Each wall is flat, endless, passes through zero and stands at right angles to its row. A trip goes straight from one point to another. List the walls that it crosses, first one first.

Walls:
(1): [-36 -32  -9]
(2): [ -6 -52   6]
Trips:
[-41 -32 -40] to [15 38 -6] -> 2, 1
[ 26 -59  -5] to [-27  44 -26] -> 2, 1
[ 12 -54 -20] to [  5   5 -63] -> 2
[-49 -19   1] to [ -4 -15 -22] -> none
[ 13  14 -40] to [ 18  10 -21] -> none
[ 3  5 -6] to [-47  64  50] -> none
[-53  67  -8] to [-58 -29 -14] -> 1, 2

Walls:
(1): [-10  17   4 -15 -28  15   2   0  -8]
(2): [10 -8 -6 -4 23  5 49  2 50]
(3): [ 23  18  80  48  22 -39 -10  16  61]
Trips:
[ 18 -35  43 -38  11  41  13  30 -10] to [  9  31 -54  -7  28  21  23 -31 -23] -> none
[  1  18 -70 -11 -21  57 -65 -86  31] to [  3 -36 -81  12  22  20  -1 -48 -46] -> 1
[ 71   1  16  39  -7 -23  16  35  34] to [  6  13 -74   6  -1  28  83   0  17] -> 3, 1
[-39   0 -25  23 -56  40 -14  14 -59] to [ 18  29  -2  39  13 -47 -29  36  79] -> 3, 1, 2
[-57  26 -10  51  42 -35  24  -3  46] to [ -9 -32  63  24 -38  18  19   1  13] -> 1
[  3 -19   4 -40 -11  50  64  23   2] to [-26 -62 -42  11  -9  -9 -69  30   0] -> 2, 1
[  3  14  22 -16   8  60  27   8  -5] to [ 19 -33  23  54   1  35 -33  33  42] -> 3, 1
[-16 -81   6  47 -53 -28 -14 -26  10] to [  5  48 -52 -51 -22  -1   0  22  10] -> 3, 1, 2
[ 46  24  13   7  -6  40  65 -42 -45] to [ 56 -53 -16  23  15 -53  22 -50  51] -> 1, 3
[ 17 -39 -54   0 -13   4 -25 -13 -27] to [ 27 -40  10 -35  74 -62 -37 -42 -28] -> 3

Walls:
(1): [  3  14 -58   2 -13  -7  41 -34  12  -8 -23 -64  -2 -47 -31   9 -15 -21
  -8  53]
(2): [ 16  45  40  15   1  11 -44  53  36  -4  -9 -12   3 -18 -25  -8  67  -9
   9  37]
(3): [ 22  30  -6 -24  -7  14 -22   9 -26 -24  41  42 -14  -3  15 -29  20  13
 -31 -17]
Trips:
[ -2 -80 -10  54  10  21 -23  27  52  73  29  36  21  -7 -29  31  53  -3
 -25  62] to [-40 -23 -70  22  52   2  67 -53  19 -50 -21  18   8  33 -34  -5   6 -24
  21  39] -> 1, 2
[ 18 -15 -25  38 -23 -38  -8  -5  16  38 -17  50 -37 -24   4  39  13  11
 -21   7] to [-34 -35  14  45  12  -3  37  18  37 -25  29  14  -8 -13  -5  17 -61  -9
 -38 -54] -> 1
[-50   4  -2 -47   5 -27 -17  49  -8  26  39  42 -45  36 -43   6  -8 -26
  77  71] to [ 16  87 -25  -1  15  21 -13   8 -39  11  17 -15 -38  28  -4   5 -54  34
 -57  13] -> 3, 1, 2
[ 13 -21   4 -18   8   2 -19  30 -48  21   5 -17 -18  13  19 -31  42  21
   0   9] to [ 18 -11   4 -51   4 -42 -28 -31 -13  14  -8 -29 -12 -62   0  28   2  11
   9  52] -> 1, 3
[-28   6   3 -19  -8  -1  53 -20  41   9 -14 -46  -8  -1 -29 -34   2 -17
 -14 -47] to [ 12 -33 -20  -1  11 -13 -15  -8 -27 -24 -41 -90  -2 -10  21  80  10 -57
  -6  39] -> 2

Walls:
(1): [ 31  76 -44 -14 -27  11 -14   0 -19   7 -11 -13  15 -65   3 -15 -17   2
 -25  44  40  20  -3  62  -8  -6 -26 -49 -12  28  -4 -36   4  18 -39 -41
 -20 -10  29 -46  -2 -36 -34   1 -32 -35  11 -36]
(2): [-21  16  20  10  -2  -6 -16 -15  37  15 -16  41  18 -10  -5  49 -20  14
 -50 -21 -44   0 -12 -32 -35   1   8  32 -17  64 -25  36  21  18 -51   1
  12 -39  -2 -38 -17   1 -38  -4 -28  11   6   9]
(3): [  0  15  33   1 -30  -9  -2  -7  67   4 -44   7  50 -14 -23  46 -15 -40
  -3   0  41  56   0 -19 -26  13  38  -4   8 -10  13   3  30  26 -37  18
 -35   9   2 -17   2   0 -40 -19  25  60 -21  28]
(4): [  1   9 -52   2 -55  -9 -20  21   8  28 -24 -28  -8  -5  -9   7 -10  -6
   0 -20  -3   0 -19   8  15 -17   8  11  33   2  23 -25 -33 -13  24  -9
  18  52  48  -4 -17  21  23 -29 -33   9 -15   7]
(5): [ 15 -24  51  32  27  19 -47 -19 -23   0  -9  -6   4  -7 -56   6 -52 -17
 -12  -5  15 -14  11  16 -17   5  17 -11  43  32  24  15 -13 -27  47  -3
  -5  -4   6 -21 -16 -10  30  34  -3  19 -67  -7]
(6): [  4  26 -13   4 -43 -18  50 -36  -4  26 -61  28   7  -5 -33  -9  24   1
  17 -13  -8 -16 -27   9  66  -5  -6  -2  46  10   7 -61  39 -64  40 -18
 -18  16  30 -53 -32   9 -43   7   8  17 -18  25]
(7): [-55   8 -36 -23 -12 -18  11  31  -3 -16  -2   1 -50 -19   2   0 -18  -7
   8  42  -4  -6 -47   9  22 -62   2  15  -9 -34  -9  12  23  -4 -32  16
 -28 -10  15   5   6  23  -2  33 -43  65 -23  -1]
(8): [-15   8   8  -8  15  34  17 -34 -42  -3 -27   4  11  24  -5 -56  -9  77
 -29  15  43 -10  37   2 -12 -29  23  12   8 -16  10  22  13  -3 -52 -37
  18  50 -25  -4   6  17  13 -40 -34  26  -9  29]
Trips:
[ -5 -10 -69  46  36  43  -1   0 -48   0  33 -13 -10 -54  26   1  10  47
  59  22 -28 -32 -18  32  -7 -30  -9 -18  11  -9 -23 -10 -13  15  11  18
  28 -41  44  40   2 -32 -10   4 -32  26  41  16] to [  1   2 -24  -7 -40  -7 -33  31  14 -14  10 -33  -1  17  27 -34  24   7
   8  13   1   6   3  68 -54  51 -48 -16   5   6  -7 -31 -10 -15 -11   6
 -13 -13  10 -33  14  -8  -7  16 -29  11 -11  40] -> none
[  2 -58  35   0  -3  12   3  15  28 -11   0 -41 -35  18 -19   6  -4   2
  13 -60  21  -1 -38  -7  12  15   8  12  -8  26   8 -76 -29 -12  34  32
  25 -12   4  24  -2  31 -12  -1  39  35 -12 -35] to [ -6 -10   2  -1  31  24   0 -27 -22 -44   2 -24  35  23 -11  43  29  -7
  15 -14  21 -12  -6  29 -27   9  19 -17  26 -37 -10 -28  73  13  40 -55
  22   4  17 -22 -17 -49  23 -10   4   6   7 -17] -> 4, 8, 1
[ -3  13 -40  43 -22  -7  12 -17  -1   3  40 -36  31 -46 -20 -11   0  14
   9  38  -9 -20  -6  27 -13  -4 -52 -30 -51  -4 -19  -4   4   4  13 -34
  11  -3 -12  50 -24  22 -38   6 -63 -41  -6 -20] to [ 61 -35  10 -33   2   6 -15 -21  10 -12  53  49 -16  16  15 -17  12  -8
 -34  29  19  -8 -31  18   3   4  16   8 -32  -4 -34  -2  -4  -4   5 -25
   1  15 -35   7  13  22  17  37 -14 -18   5  -8] -> 4, 8, 7, 1
[ -4  48   1  60 -34  20 -26  30 -22  22 -69  -8  20   6  45 -95 -47   3
  12  16  20 -17 -42  -4  -8 -31   0  35  12  -1  42   6  15  -3   4  30
 -26 -26  -8  -5 -42 -14  42  18 -44   6  -6 -20] to [ 22 -12  28  39  27   0 -25  10   0  11 -55  -3 -17  28  13  22  11  -3
  23 -50 -33 -15 -14  -4  24 -38 -33  56  52 -26  -9 -10 -19   2 -55  -5
  -1   8  52  31 -19 -11  -2 -63  48  14  27 -13] -> 1, 2, 5, 3, 7, 8
[ 24  14   0  10  36 -21  12 -16 -19  25   7  24  29 -45  31 -38  40 -15
 -30  -2  17  16  30  -5   2 -45  25  15  10 -17  18   9 -37  35 -16  14
   4 -11  19   4 -17 -14  -1  -7 -28 -23  35   2] to [-12 -27 -23  23 -25 -31  23 -22   7  -7  11 -30  16 -19 -38 -22  -9  42
 -27 -11   6 -26 -17  66  40   8   0 -23 -22  38   1 -14  23 -16  20  10
  31  29   3   0  15 -18 -10 -17  -8   6   0  30] -> 2, 4, 6, 5
[-28 -13   8 -27  34  -7  -8 -23  14   6   6 -21 -31  39  46   2  21  51
   5   8  14 -17 -19  -7 -78 -29 -17 -38 -21  -8   7 -39  -4   7   2 -11
 -28   4 -59   5  23 -23 -69 -28  43 -26  14  26] to [  2 -24  -8  16  17  33   3 -32 -18  -5 -20  41  16   7 -25  41 -12  -5
   0 -24  -9  -2  -2  10  -4  18 -19 -44  24  16 -25   1 -16   7 -33 -19
  18   7  39 -16   6  16   8  -6  24   9 -17  12] -> 2, 3, 1, 5, 6, 4
[ 52  -4  12 -26   5 -16  -1 -33 -22 -20  -5  26  -2 -44  12 -63  20   2
   8  22 -33  34   8  16  -5   0 -28 -44 -12 -23  -7 -18  -4   9  15  73
  34  30 -10  71  42 -20 -14   7  15  36 -17  24] to [ -6  35  16 -23  11 -14  44  14 -20   6   5 -37 -63 -48 -13 -41 -48 -30
 -19 -22   4  -6 -20 -11 -42 -22  12 -53 -14   7  22  20 -52   2 -10 -19
   8 -19  49  11  24   9 -19  12 -37 -20 -12 -13] -> 7, 1, 8, 5, 4
[ 38   2  12   3   8   2 -54  -1 -14 -11 -47 -15  44 -26 -14 -54  19   6
  -5  -9   1 -34 -25  -9  56  21  31 -42 -13 -67  72 -26   4 -28   5  13
 -19   1  37 -18   3 -25 -14  59   2  -7  48  27] to [-39  11   1  26  27  -3  -3 -37 -58  19   0  -6 -38 -39 -36  55 -10  56
 -53  43  17   8  13  10 -12  17  29 -34 -48   2   1  -7 -24  17 -15 -43
  30  21  28  22 -37  -2 -15  -3 -56  40  23  33] -> 8, 3, 7, 2, 6
